Rows are points. The points of each table are mixes of a few directions, plus a little noise. How many directions does each table use, and how many do they share? Where both have some left over, give the other angles between the two spaces (their principal angles), to ten degrees, smallest first.
In the rows, zero is written as 128.

First (5 x 3)
[[125  73 136]
 [128 118 130]
 [126  85 134]
 [131 175 121]
 [132 190 119]]
Second (6 x 3)
[[123 130 131]
 [162 115 106]
 [ 54 155 175]
 [117 132 135]
 [172 112 100]
 [139 124 121]]
Directions: first 1, second 1, shared 0; angles 80

First (7 x 8)
[[133 161 118 152 141 140 113 116]
 [148 106 138  95  93 125 119 136]
 [ 75 119 199 103 173 103 192 139]
 [180 126 145  70 102 117 118 142]
 [117 126  96 147 161 118 150 133]
 [117 116  69 175 127 139 118 123]
 [126 141 130 153  99 156  89 110]]
Second (8 x 8)
[[132 141 103 148 117 110 152 177]
 [123 177 106 166 116 158 149 129]
 [108 185 101 155 109 135 146 122]
 [ 93 146 150 123 135 147  89 119]
 [103 104 157 136 162 112  43  86]
 [148 112 132  93 116 134 167 138]
 [176  71 140 102 136 135 157 141]
 [143  86 136  99 135  93 123 113]]
Directions: first 4, second 5, shared 1; angles 40, 80, 80

First (9 x 12)
[[131 131 103 206 103  83  73 115 135 109 106 109]
 [101 135 128  68 141 143 153 150 129 105 175 145]
 [119 137 113  78 127 124 161 161 128 102 164 142]
 [151 105 121 106 136 132 147  84 148 136  87  86]
 [130 121 139  86 150 158 161 121 146 126 148 134]
 [128 135 124 189  95  91  77 137  76 156  76 115]
 [ 94 128 143  93 141 149 136 110 153 151 147 148]
 [150 124 142 205 129 127  73 126  88 116 103 107]
 [147 135 137 121 131 145 170 147 148 151 146 166]]
Second (9 x 12)
[[135 131 115 168 118 162  99  96  97 135 107 164]
 [183 125 139 186 131 168 128 119 102 142 104 153]
 [ 79 133 114  89 121 104 117 125 140 117 143 118]
 [197 121 154 172 142 152 155 145 121 141 113 130]
 [ 92 132 117 101 123 112 118 124 135 120 138 123]
 [174 126 132 186 127 171 119 111  98 142 102 159]
 [ 87 133 110 107 118 119 107 113 127 121 134 133]
 [ 92 130 120  90 126 102 127 132 144 119 144 113]
 [113 123 151  52 147  63 182 188 188 113 167  58]]
Directions: first 6, second 2, shared 1; angles 50

First (11 x 18)
[[113 187 167  78 112 171 110 115 100 148 142  84  90 148 174 118  91 151]
 [116 154 161 102 163 203 140 110  50 157 132 104  98  97 177 160 101 174]
 [161  96 122 156 108 111 131 130 162 124  88 162 143 127 107 153 119 118]
 [137 113 127 151 131 104 111 142 140 101 134 139 155 110  96 125 169 110]
 [150 126 127 144 102 109 114 138 158 121 122 144 135 138 103 127 137 111]
 [149  91 111 145 119  88 119 149 160 115 114 159 158 114  91 136 135 106]
 [118 158 108 175 124 143 164  96 135 131 143 126  96 176 131 103 171 128]
 [126  94 113 121 129  82 114 150 157 109 125 137 162 116 105 117 131 106]
 [ 81 139 122  95 150 146 161  93 117 137 121  85 104 159 188 101  97 148]
 [145  93  75 138 116  71 124 179 156 145 155 181 150 115  64 132 132  96]
 [111 159 177 103 156 184 118 107  71 122 132  86 114 105 173 135 127 160]]
Second (8 x 18)
[[128 127 126 127 134 130 121 122 126 128 124 128 125 126 124 131 126 128]
 [129 160 146 138  65 105 184 175 169 121 156 131 143 142 144 127 160 100]
 [162  95 133 110 105 154 192 171 108 160 170 122 135 191 181 106 146 161]
 [ 82 165 128 179 124  73  54  81 161  81 108 145 155  28  96 134 105 108]
 [136  82 106 103 205 169  77  82  73 146  94 120 101 135 111 130  96 164]
 [143 132 129  95 135 154 159 149 127 143 117 118  99 173 113 143 145 107]
 [116 153 132 134 120 113 120 126 150 113 116 129 126 109 107 139 131 103]
 [130 108 124 136 135 128 117 118 113 131 138 131 141 121 146 114 117 154]]
Directions: first 6, second 3, shared 0; angles 50, 60, 80

First (11 x 32)
[[142 147 119 128 130 124 145 143 125 120 146 146 124 131 145 126  96 128
  105 114 147  84  80 114 153 140 141 104 120 141 127 140]
 [105 117 133 125 127 135  53 116   7 132  60 121 100  71  87  82 150 192
  175 160 126 127 207 173  36 135  96 163 142 189  93 101]
 [105 121 136 116 124 116 132 120 150 133 130 100 156 141 142 142 143 104
  128 151 131 142 151 122 149 136 126 152 106 103 122 112]
 [120 118  99 165 134 105  82 128  60 109  86 157  92 101 110  75 100 166
  128 115 111 110 156 134  48 137 117 151 151 168 110  89]
 [144 138 116 138 130 120 160 138 172 119 158 144 133 151 147 138 102 106
   99 104 130 114  80 103 161 129 145 107 126 111 142 137]
 [133 143 119 127 129 115 154 140 152 120 153 135 140 145 156 136 100 108
   98 119 145  96  85 106 168 141 143 114 111 119 130 132]
 [118 121 128 130 127 118 139 122 162 129 135 116 145 145 139 140 134 104
  119 132 122 144 135 117 145 129 131 140 119 102 133 118]
 [140 128 109 152 132 116 136 134 142 115 135 153 115 136 131 118 102 125
  109 100 118 119 103 114 121 125 137 117 141 127 137 126]
 [140 118 160 105 123 173 121 114 130 152 120 109 122 114  90 150 186 144
  175 141 116 184 161 162 116  96 115 118 149 126 143 161]
 [123 127 128 126 127 120 146 128 165 128 144 119 146 147 145 142 127 103
  114 128 129 133 119 115 157 130 134 131 117 103 133 125]
 [139 131 160  94 123 166 141 123 144 151 140 106 137 126 113 159 170 129
  157 144 135 156 131 148 155 109 125 109 128 121 139 166]]
Second (9 x 32)
[[ 88 115  50  82 139 116 160  88 155 121 129  79 143 135 170 160  92  68
  105  63 115 147 130  84 134 191 128 141 116  85 162 154]
 [112 103 136 131 128 157 144 138 177 126 111 132  97 131 161 104 177 100
  159 128 119 137 163 123 103 117 149 109 114 118 116 150]
 [202 103 117 154 108 158 101 121 118 138 130 122 155 138 109  95 123 175
  171 149 127 128 145 138 102  96 145 170 128 104  89 107]
 [118 109 163 150 120 136 150 145 144 118 112 129  89  99 126 123 167 128
  130 127 135 141 114 136 123 103 143  96 126 151 113 144]
 [109 166 138 116 132 103 125 135 114 129 136 133 139 122 113 159 108 125
  105 130 140 120  94 137 153 136 108 122 136 148 152 123]
 [151 169 169 141 111 129 105 157 136 138 130 149 140 117  93 141 137 157
  147 161 147 115  85 168 135  88 116 127 139 155 125 114]
 [196 109  95 143 117 125 103  99  80 133 144 119 162 131  98 118  82 187
  113 117 118 122 120 128 127 132 119 166 140 109 108  99]
 [ 94 151 160 129 144 109 130 145  86 123 131 130 128 129 116 136 119 117
  121 162 150 126 130 125 146 123 131 125 127 156 141 123]
 [ 83 127 124 106 154 121 134 123 142 126 129 158  98 150 166 116 146  95
  102 115 101 115 171 112 129 165 113  95 125 125 147 138]]
Directions: first 4, second 6, shared 0; angles 50, 50, 60, 60

First (8 x 32)
[[ 69 108 136 125 110 164 145 100 130 108 100 141 112 131 134 126 102 138
  157 105 137 163 172 158 114 114 117  72 154 135 104 134]
 [ 41  82 170  99 143 172 203  39 149  54 114 139 174 166 118 155  90 147
  163 102 123 146 172 138 114 127 120 100 126 154  96 159]
 [202 117  98 102 147 150 160 120 170 158 137  85 150 106 120 103 138 126
  121 198  98 150  87 111 179 128  97  84 103 125 115 187]
 [164 134 116 114 143 102 118 151 138 152 138 113 139 129 119 133 140 133
  115 144 123 114 111 111 144 129 146 160 120 121 134 119]
 [111 146 144 155 128  86  87 159 112 150 134 168 107 118 147 152 162 128
  143  87 152 100 151 112 111 107 143 162 150 129 124  79]
 [143 150 104 141 128 103  78 183 122 166 154 120 123 108 138 128 129 111
  123 108 115  88  88 148  94 128 164 171 112 139 161  69]
 [114 142 124 130  83 122 102 148  75 101  87 125  82 164 104 109  98 142
   84 126 161 161 164 148 127 155 144 144 162  88 153 121]
 [178 143 131 158 142 124 132 125 128 133 160 133 138 102 143 118 164 101
  118 154 115 103  79  97 141 137  91 132  97 133 139 157]]
Second (8 x 32)
[[161 125 147  80 175  35 119 157 156 176 120 140 148 159 107 186 185 180
  130 134 161 110 184  50 185  97 178 205 166 100  84 101]
 [160 165 112 202 101 155  95 146  89 121 168 131 105  81 159  84 132  64
  105 131 105  97  40 154  87 157  85 119  81 143 188 132]
 [125 120 125 124 129 142 139 118 140 130 125 125 131 120 131 124 125 128
  139 133 122 138 129 132 132 121 118 103 128 134 117 140]
 [114 129 129 128 120 131 127 126 118 115 123 126 125 138 123 126 114 128
  122 121 130 129 132 138 118 136 135 134 129 126 137 123]
 [ 96  95 126  97 130 171 169  91 161 121 105 118 138 129 124 125 102 147
  160 133 119 168 160 148 137 110 116  62 141 139  91 155]
 [125 133 145 101 142  65 110 151 117 131 115 135 134 173 103 165 140 161
  108 115 158 112 168  94 144 128 181 209 153 103 125  92]
 [143 152 116 182 103 161 109 134  99 115 154 128 110  94 151  91 121  79
  113 129 109 112  63 158  92 152  93 110  92 142 173 135]
 [100 106 125 110 124 162 155 101 145 117 112 120 133 130 125 123 104 138
  147 129 121 157 146 149 128 120 120  82 134 136 109 146]]
Directions: first 6, second 3, shared 3

First (10 x 32)
[[146 122 132 110 139 112 146 121 120 135 115 116 112 117 117 137 137 139
  135 112 124 119 133 116 123 145 138 140 124 127 129 145]
 [160 120 140 107 156 116 141 117 105 131 104 111 114 114 130 141 135 151
  130 102 114 108 125 106 119 161 135 124 121 130 136 151]
 [146 132 134 120 157 132 127 144 124 128 117 111 125 112 152 154 146 129
  127 120 109 106 165 145 121 120 124 125 117 120 131 168]
 [136 131 130 123 148 131 127 143 130 128 123 114 124 115 147 151 144 125
  131 124 116 114 167 148 126 113 127 133 119 121 126 164]
 [139 153 137 173 158 194  61 174 125 112 131 143 192 135 213 127 124 110
   73 161  87  97 123 169 107  99  73  43 121 115 161 114]
 [122 130 113 124  77 106 164 123 154 158 137 144 123 127  66 100 134 110
  123 149 149 144 101 121 115 127 135 162 141 117 132  85]
 [ 62 131  86 142   7  96 173 115 193 164 178 172 121 151  15  67 118  80
  141 181 196 195  89 131 137  91 147 204 160 122 107  33]
 [ 86 120 124 134 125 128 112 116 130 102 147 126 116 146 138 137 111 131
  162 120 150 156 153 133 165 110 143 144 129 147  95 144]
 [132 125 143 140 160 153  90 120  99 100 121 129 144 142 174 129 106 149
  121 114 114 121 108 114 136 147 116  79 124 144 133 128]
 [151 115 140 107 152 113 139 107 101 123 107 113 109 122 127 137 125 156
  138  96 122 118 117  96 129 167 141 125 124 138 129 147]]
Second (10 x 32)
[[215 152 147 181 127 107 128 113 158  90  96  99 155 119 156 114 118 120
  144 153 118 185 130 156 152 106 124 154  88  86 146 117]
 [117 162  93  88 141 143 136  99 109  92  84 117 117 156 157 111 108 108
  141 136  99  98 108 123 168 133 112 114 112 129 135 119]
 [ 73 121 148 121 129 125 115 144 103 178 142 142 123 118 107 133 109  88
  116 102 132 137 133 103 132 128 132 114 140 139 115 142]
 [132  40 211 192 112  89 120 194 124 180 214 150 132  76 100 194 162 123
   97  66 167 161 194 122  60 152 182 151 136 149 130 147]
 [164 147  96  99 100 146 142 102 157  97  89  90 140 149 159 111 111 157
  141 137 108 110 101 153 140 103 133 103 106 133 113 108]
 [ 99 109 128 111 152 133 103 119 128 140 121 159 135 144 121 144 136 121
  113 118 139  82 123 120 124 136 113 125 164 124 122 151]
 [150 132 108 111 124 135 142 115 131  90 110 114 123 144 155 129 132 142
  135 129 113 102 124 138 134 136 132 125 112 134 136 116]
 [137 155  93 117 145 142 136 108 128  89 111 132 117 144 134 109 141 150
  140 165 120 110 114 132 138 135 103 141 132 115 144 120]
 [109 156  90 100 125 145 155 125 103 103 131 120  97 135 130 108 131 143
  142 149 113 120 121 119 138 143 122 127 117 143 140 108]
 [ 83 106 166 160 121 120 104 160 140 222 182 160 140  94  60 127 130 128
  110 123 168 173 135 113  93 107 126 129 173 127 102 151]]
Directions: first 4, second 6, shared 0; angles 50, 70, 70, 80
